Each row of a before or after table is a point. One or more steps were done to the points. Then noise was added and the rows were shuffled. The steps act on how far a point lies along the listed directions, d1 being the first. What was done? A step turns or swaps two directions, mirrors them in a line or flattens them onto one, adds a multiple of one to another, or multiplies one. Angles are multiples of 10 degrees, from the lower direction toward the higher: turns from -170 to 170, lines from 10 to 170 but not 90. Use the fewest steps. Two steps may share a direction if one is a turn and the other turns, adds or multiplies; they go together, in the order done. Otherwise the lowest direction goes first.

Directions:
(1): [-32 -22]
(2): [-22  32]
Before (9 x 2)
[[-37 -46]
 [-65  56]
 [ -9   2]
 [ -3   4]
 [ 31  -9]
 [ 14  15]
 [ 29  -6]
 [  2  -8]
 [ 20  -2]]
After (9 x 2)
[[ -6  19]
 [ 18  22]
 [ 14  17]
 [  7  -2]
 [ 23  21]
 [ 21 -55]
 [ -6  -3]
 [-80 -28]
 [ -7  -3]]
Steps: turn d1 and d2 by -60 degrees

Directions:
(1): [ 32 -21 -23  41  31  -1]
(2): [-34  -2  23  10  38 -37]
(3): [ 25  20 -24 -19  -7 -51]
Before (13 x 6)
[[-30 -10  13  36  39 -29]
 [ 52   3 -34  -2 -29   9]
 [ 11  -5  16   6  13 -41]
 [ 40 -17 -21  24  19  -6]
 [-56   9  39   1 -11  39]
 [-18  17   6 -28 -42 -14]
 [ 24   7  -6 -22 -25  18]
 [ 25   4 -16  24  17 -29]
 [-15 -10   8 -10  41 -19]
 [ 31  19 -23  11 -11  -9]
 [ 28   6 -16 -37 -49  25]
 [ 27  20  -6 -20 -24  -7]
 [-31  -7  30 -10 -12  31]]
After (13 x 6)
[[ 36   5 -12 -23 -38  38]
 [ 35  25 -26  -1 -25  -6]
 [-49  -9  37  28  13  47]
 [-23 -17  25  10  -1  40]
 [ 22  22  -2 -31 -37  14]
 [-26   8  17 -21 -45   9]
 [ 45  -4 -25  11   8 -22]
 [-30  -8  20  -5  52 -32]
 [ 16  13 -12  10  13 -44]
 [ -8   2  27   2  19 -52]
 [ 39   5 -23 -39 -71  59]
 [-41  -7  17  38  60 -61]
 [ 64  10 -45 -18 -58  25]]
Steps: turn d1 and d3 by 30 degrees; multiply d2 by 1.6

Directions:
(1): [ -7  -4 -34  56   9 -29  35   2 -41  14   4]
(2): [-45   1 -20 -37 -13  33  12  41 -34  13  15]
(3): [-11 -28  39 -17  21 -24  12  16 -19  16 -61]
(4): [-11 -67   2  -7  16  22  14 -45  -2   4  26]
(5): [ 27 -13 -19  18   4  53  13  15  -8 -45 -38]
(6): [  0 -30  24  24 -10  -6  24  56  42  -5  26]
Before (11 x 11)
[[-14 -14  18  -7   6  22  16  46  24 -30  11]
 [  4  -9  19 -27 -19  33  -9  37  49 -13 -24]
 [ 16  32  46 -16  -7 -22 -43  -5  34  18  -8]
 [ 33 -25  28  18  15  -5  15  21   1   5 -14]
 [-19  34 -10   6 -30 -16  -7  10   0  11  81]
 [ -1 -14  52 -42   5 -38 -29 -24  32   2  -5]
 [-42  14 -22 -19 -24 -15 -10  -5  12  24  68]
 [  1 -24  -4   4  -9  25 -18   8  47 -32 -40]
 [-19 -56  60 -22  27   0  13  22  -5  11 -35]
 [ 26 -37  32   4 -12  28   7  34  53 -11  26]
 [-19  35 -19  -2 -16   1 -12 -54  -2  35  68]]
After (11 x 11)
[[ -9  22  24 -42 -11  33 -19  43  -6   9 -31]
 [ 31  -8 -17  36 -10  50  16  22 -13 -52   0]
 [ 21 -20 -26  24   0  54  13   6   0 -54 -26]
 [  3 -72  32 -10 -13  32  14  12  49   9  64]
 [  0 -36  27   8  19  -8   9  -5  46 -17  36]
 [ 17  18 -36  14  -7  80  15  -8 -25 -27 -29]
 [-27 -31  35 -65   3  20  -2  20  -4 -10 -31]
 [  1 -18  27 -19 -16   3 -20  -1  65   5  13]
 [-16 -58  69 -13  30 -29   6 -12  15  25  -7]
 [ -4 -25  29  -7   5 -18  16  20   1  37  32]
 [-36 -13   1 -21 -20 -12 -33 -10  52  14  22]]
Steps: turn d3 and d5 by 30 degrees; turn d2 and d5 by 160 degrees; add 0.7 times d6 to d4
